Each row of a before or after table is a point. The points were changed in one or more steps. Then noise was added and the rows were shuffled. The steps act on columns, c1 being the first. What was done? A step turns or swaps two columns, mirrors them in a line or flattens them onto one, adds a multiple of one to another, or multiplies or shifts one. Angles are multiples of 10 degrees, from the lower column toward the higher: turns from -170 to 170, lines from 10 to 170 but not 90. Use the fewest steps. Two steps may share a column if one is a turn and the other turns, adds or multiplies; they go together, in the order done. Otherwise the lowest column goes first.

Before (11 x 2)
[[ 0.47  0.59]
 [ 0.87 -0.53]
 [-0.55  0.04]
 [-0.28 -0.03]
 [ 0.38 -0.09]
 [-0.30 -0.14]
 [ 0.02  0.40]
 [-0.11 -0.35]
 [ 0.93 -0.37]
 [ 0.23 -0.15]
 [-0.23  0.19]]
After (11 x 2)
[[ 0.23 -0.01]
 [-0.36  0.89]
 [-0.79 -0.18]
 [ 0.32  0.18]
 [ 0.02 -0.25]
 [-0.43  0.91]
 [-0.20  0.26]
 [ 0.43 -0.36]
 [-0.37 -0.27]
 [ 0.21 -0.09]
 [-0.14  0.30]]
Steps: turn c1 and c2 by 140 degrees

Before (11 x 8)
[[-1.48 -0.48 -0.15 -0.25 -0.25  0.12  0.43  0.08]
 [-0.19 -0.72  0.00  1.07  0.20 -0.11  0.42  0.74]
 [-0.48 -0.64  0.03  0.03 -0.03  0.08  0.16  0.94]
 [ 0.50  0.43  0.16 -0.22 -1.51 -0.08  0.39  0.26]
 [ 0.34 -0.46  0.39  0.53 -0.15  0.33  0.03  0.46]
 [ 0.46 -0.60 -0.15 -0.33  0.19  0.36  0.00  0.11]
 [-0.13 -0.53  0.76 -0.18 -0.18 -0.02  0.40  0.06]
 [-0.07  0.21  0.40 -0.04  0.05  0.49  0.35  0.29]
 [ 0.51  1.12  0.01 -0.13  0.21  0.07 -0.15  0.16]
 [ 0.12 -0.65  0.03 -0.08 -0.42  0.54  0.36  0.31]
 [ 0.01 -0.27 -0.09  0.31 -0.03  0.27 -0.69  0.34]]
After (11 x 8)
[[ 0.32 -0.35  0.38 -0.61 -0.78  0.78  0.03  0.47]
 [-0.47 -0.55  0.01 -0.17 -1.46  0.10  0.15  1.19]
 [-0.18 -0.61  0.00  0.63 -1.01  0.90  0.42  1.10]
 [ 0.14 -0.56  0.02 -1.29 -0.75  0.38  0.35  0.07]
 [-0.12 -0.43  0.76 -0.02 -0.23 -0.19  0.40 -0.07]
 [ 0.47 -0.52 -0.15 -0.96 -0.05 -0.03  0.01  0.27]
 [-1.48 -0.38 -0.15 -0.38 -0.27 -0.14  0.42 -0.08]
 [ 0.51  0.53  0.17  0.14 -1.36 -0.29  0.41 -0.82]
 [ 0.01 -0.17 -0.11 -0.54 -0.53  0.52 -0.68  0.42]
 [ 0.52  1.21  0.01 -0.21 -0.11 -0.07 -0.14  0.37]
 [-0.07  0.29  0.40 -1.16 -0.41  0.37  0.36  0.42]]
Steps: shift c2 by 0.10; multiply c6 by 2.5; turn c4 and c6 by 70 degrees; multiply c8 by 2; turn c5 and c8 by 50 degrees

Before (8 x 12)
[[-0.66  0.02  0.78 -0.88 -0.16 -0.78 -0.63 -0.34  0.73  0.28  0.34  0.12]
 [ 0.17 -0.26 -0.26  0.16 -0.19  0.04  0.67 -0.09 -0.31 -0.03 -0.48 -0.66]
 [-0.27  0.14  1.23 -0.50 -0.80 -0.24 -0.08  0.18 -0.50 -0.11 -0.16 -0.72]
 [ 0.07  0.19  0.07  0.13 -0.48 -0.40 -0.29  0.03  0.89  0.04  0.59 -0.27]
 [ 0.60  0.20 -0.28  0.44  0.08  0.22 -0.23 -0.66 -0.54 -0.21 -0.06 -0.80]
 [-0.67  0.27  0.08 -0.11  0.06 -0.73 -0.58  0.13  0.63 -0.05  0.79 -0.22]
 [-0.24  0.36  0.44 -0.71 -0.52  0.34  0.86  0.24 -0.02 -0.09  0.40 -0.35]
 [-0.01  0.27 -0.15  0.58 -0.57 -0.34  0.23 -0.61 -0.09 -0.37  0.15 -0.49]]
After (8 x 12)
[[ 0.38 -0.32 -0.31  0.41 -0.54  0.24 -0.19  0.71 -0.49 -0.43  0.12  0.75]
 [ 0.53  0.08  0.81  0.11  0.86 -0.60  1.12 -0.48  0.61  0.60 -0.47 -0.04]
 [-0.08  0.01  0.12  0.31  0.38 -0.58  0.03  0.02  0.85  0.48 -0.11  0.28]
 [-0.17 -0.35  1.21 -0.19 -0.25  0.00  0.42 -0.40  0.34 -0.10 -0.36  0.53]
 [-0.19  0.02  0.41 -1.13 -0.03 -0.12  0.16 -0.34  0.44  0.11  0.45  0.48]
 [ 0.12  0.05  0.05  0.50  0.56 -0.99  0.44 -0.65  0.43  0.40 -0.16  0.35]
 [ 0.64 -0.13 -0.11  0.10 -0.61 -0.32 -0.58  0.21  0.40 -0.23 -0.09  0.59]
 [ 0.07 -0.62 -0.28 -0.46 -0.48  0.40 -0.47  0.12 -0.02 -0.24 -0.27  0.40]]
Steps: turn c1 and c8 by 110 degrees; mirror c2 and c12 in the line at 20 degrees; turn c5 and c9 by -50 degrees; add 0.5 times c3 to c5; mirror c4 and c7 in the line at 150 degrees; turn c6 and c11 by 60 degrees; add -0.5 times c6 to c10

Before (13 x 24)
[[-0.22  0.11  0.05  0.07  0.24 -0.35  0.44  0.99  0.28 -0.13  0.14  0.85
  -0.04 -0.01 -0.33 -0.42  0.04  0.08 -0.88 -0.61  0.02 -0.71 -0.04  0.08]
 [ 0.04 -0.27  0.32  0.12 -0.70 -0.37  0.25  0.12 -0.05  0.04  0.10  0.07
  -0.11 -0.92  0.74  0.16 -0.11  0.43  0.09 -0.40 -0.48  0.19  0.40  0.26]
 [-0.25  0.37  0.62  0.63 -0.41 -0.07 -0.06 -0.48 -0.59  0.22 -0.03  1.00
  -0.06 -0.12 -0.20  0.14  1.26 -0.16  0.42 -0.44 -0.55  0.30  0.88 -0.17]
 [ 0.00 -0.25  0.42 -0.40 -0.27  0.06 -0.48 -0.10  0.07 -0.25  0.06 -0.18
   0.01  0.05  0.25 -0.33 -0.35 -0.15  0.50 -0.52 -0.09 -0.86 -0.43 -0.88]
 [-0.39 -0.47  0.43 -0.29 -0.74  0.16  0.18  0.44  0.23 -0.19  0.09 -0.13
   0.03  0.02  0.01 -0.39 -0.39 -0.19  0.01 -0.04 -0.36  1.13  0.12 -0.38]
 [-0.26  0.05  0.56 -0.08 -0.55 -0.40  0.35 -0.41 -0.33  0.03 -0.67 -0.06
  -0.48 -0.47  0.07 -0.11 -0.15 -0.21  0.49 -0.29  0.10 -0.33  0.19  0.16]
 [-0.39 -0.20 -0.25  0.51  0.65  0.00 -1.01  0.75  0.08 -0.27 -0.93  0.83
  -0.32 -0.08 -0.10 -0.48 -0.31  0.11  0.24 -0.50 -0.09 -0.64 -0.08 -0.61]
 [-0.47 -0.43  0.24  0.53 -0.78  0.24  0.43 -0.23  0.25  0.67  0.25 -0.18
   0.02 -0.01  0.24  1.30  0.11  0.34  0.34  1.72 -0.53 -0.28  0.08  0.26]
 [ 0.07  0.22 -0.82  0.14 -0.04 -0.39  0.47 -0.55 -0.52 -0.23 -0.11 -0.12
  -0.10  0.02  0.07 -0.46  0.12  0.40 -0.56  0.35 -0.08 -0.47 -0.34  0.27]
 [-0.16  0.35  0.42 -0.22  0.13 -0.21  0.03 -0.37 -1.01  1.18  0.21  0.00
   0.06 -0.01 -0.32 -0.27 -0.01  0.57 -0.14 -0.72 -0.30 -0.82 -0.45  0.18]
 [ 0.13 -0.74  0.65 -0.32 -0.09 -0.34 -0.36 -0.17 -0.09  0.02 -0.11 -0.22
  -0.10  0.02 -0.29  0.52 -0.24  0.44  0.06 -0.35 -0.16 -0.70  0.25  0.07]
 [-0.45 -0.05  0.07 -0.34  0.87  0.16  0.16  0.05  0.29 -0.27  0.17  0.42
  -0.21 -0.08 -0.35 -0.47 -0.28 -0.05  0.05 -0.64 -0.06  0.47  0.10  0.02]
 [-0.29  0.33  0.44  0.72 -0.57  0.13  0.49  0.49  0.15  0.29  0.20 -0.14
  -0.07  0.04 -0.05  1.22 -0.22 -0.07 -0.76  0.02 -0.20 -0.46 -0.21 -0.33]]
After (13 x 24)
[[ 0.13 -0.72 -0.63 -0.48 -0.06 -0.30 -0.37 -0.44 -0.02 -0.06 -0.08 -0.21
  -0.08  0.02 -0.24  1.33 -0.22  0.43  0.07 -0.34 -0.19 -0.75  0.23  0.06]
 [-0.28  0.06 -0.32 -0.61 -0.56 -0.36  0.34 -1.04 -0.11 -0.17 -0.67 -0.09
  -0.48 -0.47  0.09 -0.28 -0.16 -0.23  0.50 -0.26  0.11 -0.31  0.19  0.15]
 [-0.44 -0.06 -0.30  0.41  0.86  0.16  0.17  0.11  0.15  0.02  0.20  0.43
  -0.20 -0.10 -0.31 -1.17 -0.29 -0.04  0.05 -0.69 -0.02  0.44  0.10  0.03]
 [-0.17  0.31 -0.41 -0.21  0.14 -0.20  0.05 -0.94 -0.63  0.24  0.24  0.02
   0.04 -0.02 -0.30 -0.66 -0.02  0.56 -0.15 -0.72 -0.29 -0.80 -0.47  0.17]
 [ 0.07  0.21  0.58  0.64 -0.04 -0.37  0.45 -1.31 -0.10 -0.55 -0.11 -0.16
  -0.10  0.02  0.10 -1.16  0.13  0.41 -0.53  0.39 -0.07 -0.47 -0.34  0.28]
 [-0.22  0.34  0.24 -0.97 -0.40 -0.11 -0.04 -1.20 -0.21 -0.21 -0.08  0.98
  -0.05 -0.14 -0.23  0.37  1.27 -0.15  0.46 -0.41 -0.53  0.32  0.90 -0.15]
 [-0.38 -0.18  0.59  0.19  0.66 -0.03 -1.03  1.88  0.11 -0.17 -0.97  0.83
  -0.32 -0.09 -0.04 -1.18 -0.30  0.07  0.20 -0.47 -0.13 -0.67 -0.05 -0.59]
 [-0.50 -0.41  0.34 -0.70 -0.75  0.22  0.46 -0.58 -0.09  0.67  0.20 -0.16
  -0.01 -0.03  0.26  3.26  0.08  0.35  0.36  1.74 -0.53 -0.31  0.09  0.26]
 [-0.30  0.33  0.39 -0.87 -0.58  0.10  0.51  1.25 -0.01  0.32  0.17 -0.14
  -0.05  0.02 -0.04  3.05 -0.24 -0.05 -0.77  0.04 -0.17 -0.47 -0.22 -0.38]
 [-0.21  0.11  0.00  0.00  0.24 -0.37  0.45  2.46  0.11  0.06  0.16  0.84
  -0.07  0.00 -0.32 -1.05  0.01  0.05 -0.90 -0.57  0.05 -0.69 -0.03  0.13]
 [-0.43 -0.46 -0.45 -0.48 -0.73  0.17  0.18  1.14  0.12 -0.02  0.10 -0.15
   0.07  0.03 -0.01 -0.99 -0.39 -0.17  0.01 -0.03 -0.31  1.14  0.11 -0.38]
 [-0.03 -0.23 -0.53 -0.26 -0.27  0.09 -0.49 -0.29  0.06 -0.13  0.06 -0.17
   0.00  0.06  0.26 -0.83 -0.34 -0.12  0.52 -0.51 -0.12 -0.89 -0.43 -0.90]
 [ 0.00 -0.26 -0.06 -0.58 -0.74 -0.38  0.25  0.30 -0.03  0.01  0.09  0.04
  -0.11 -0.93  0.77  0.36 -0.10  0.43  0.09 -0.41 -0.48  0.17  0.39  0.27]]
Steps: turn c3 and c4 by -120 degrees; add 0.3 times c5 to c4; multiply c8 by 2.5; turn c9 and c10 by 40 degrees; multiply c9 by 0.4; multiply c16 by 2.5
